Each row of a before or after table is a point. One or more steps were done to the points. Then noise was added and the rows were shuffled. The steps act on how far a point lies along the listed directions, d1 being the first. Write out the steps. A step turns or swaps two directions, mirrors them in a line or flattens them onto one, adds a multiple of one to another, or multiplies one. Angles are multiples of 10 degrees, from the lower direction toward the higher: turns from -170 to 170, lines from 10 to 170 but not 90. Use the fewest steps. Two steps may share a direction if one is a turn and the other turns, adds or multiplies; they go together, in the order done. Otherwise the lowest direction goes first.

Directions:
(1): [-15   0  58]
(2): [ 43 -40  11]
(3): [38 44 10]
Before, 8 rows:
[[ 23   8 -33]
 [-63 -40 -78]
 [ 50 -26  41]
 [-25  19 -38]
 [ 52   5  35]
 [-29   7 -28]
 [ 46  16 -20]
 [-30 -51 -20]]
After, 8 rows:
[[-30 -25  29]
 [-25 -35 -20]
 [  9  17  19]
 [-17  -9  37]
 [-10 -16 -28]
 [ 50  71  56]
 [  0  10  30]
 [ 38  46  13]]
Steps: turn d1 and d3 by -170 degrees; multiply d2 by 0

Directions:
(1): [ 20  50  42 -36   7  33]
(2): [  2 -59  55   2   8  21]
(3): [-50  22  20  31  52  -6]
(4): [ 64   1  -2  27  44 -16]
(5): [ -6 -19 -43 -27  40  49]
(6): [ -6 -12   6 -58  26 -53]
Before:
[[-10 -27  39   7  22   0]
 [-12  -6   7  -5  43 -27]
 [-28 -75  14  29   0  15]
 [ 57 -14 -43 -12  78 -48]
 [ 15  15   0  34 -21  31]
 [-40 -99  47  -2  49 -20]
 [ 22  16 -17 -53 -30  22]
 [ -9 -20  20  60 -67 -19]
 [-13 -66  52  31  72 -35]
 [ 85  18  -4 -30   9  23]
 [ 57   9  -1 -68  36   4]
 [ 85  27 -14 -47 -25  22]
 [ 12  24   9  27 -34  16]
 [ 21  18 -30  23  -6  32]]
After (14 x 6):
[[-22 -15  64 -32 -30 -20]
 [ 30 -20 -22  84   3  65]
 [ 25  38 -52  45  17  29]
 [-34   4  -7 -14 -36   3]
 [ 18  31  22 -14   2  27]
 [ 42  26  61  12   7  66]
 [-37   5  -7  -6 -36 -19]
 [ 27   0   4  19  17  17]
 [  6   1  65 -50   8  31]
 [ -1   4 -37   1  10 -18]
 [-45 -14 -25  -8 -23  11]
 [ 62  23  79 -22  43  51]
 [ -2  37 -51  27 -21  23]
 [-14  24 -52  27 -18   2]]
Steps: turn d1 and d2 by -90 degrees; multiply d3 by 0; turn d4 and d6 by -100 degrees; multiply d5 by 0.7

Directions:
(1): [ -7 -18 -50 -28 -20  60 -15  34  38]
(2): [  7 -23  14 -31  -9 -66 -39  44  31]
(3): [ 79 -17 -33  17  -2  -5 -31 -40   7]
(4): [ 16 -42   4 -64 -30  -1  35 -15 -46]
(5): [  0  -9  36 -33  33  12  19 -46  66]
(6): [-11 -82  18  54  -1   7  16  10   7]
Before:
[[ -2  -5 -54  60  -4  26 -20  33 -25]
 [ 13 -15  -5  35  18  17  11 -41  10]
 [ 29  10 -30  41  12 -30 -25  -5  -9]
 [  1 -44 -19 -46 -34  40  34   6  -5]
 [-34 -44 -22  54 -26  -8 -15  45 -12]
 [-79 114  61  33  41  37  30  22  36]
 [ 29  -2   4 -10  14  -9 -43  -7  88]
 [ 19 -25  24  -9 -20 -32 -37  54  -6]]
After (8 x 9):
[[ 16  37 -63 -12  -3  36  -4  -5 -48]
 [ 35  30 -30  21  22  -4  -7 -39 -13]
 [ 12  41  11  29  12  -8 -51  40  16]
 [-27  42 -55  15 -26  -7 -25  30 -36]
 [-80  36  73   6  19  77 103 -30 -25]
 [ 13 -28  -7  23 -12   4  13 -27 -29]
 [ 16 -26  -5  68  11  44 -14 -11  57]
 [  2 -40 -23 -46 -39  -5  -7  54  25]]
Steps: turn d2 and d4 by -70 degrees; turn d5 and d6 by 70 degrees
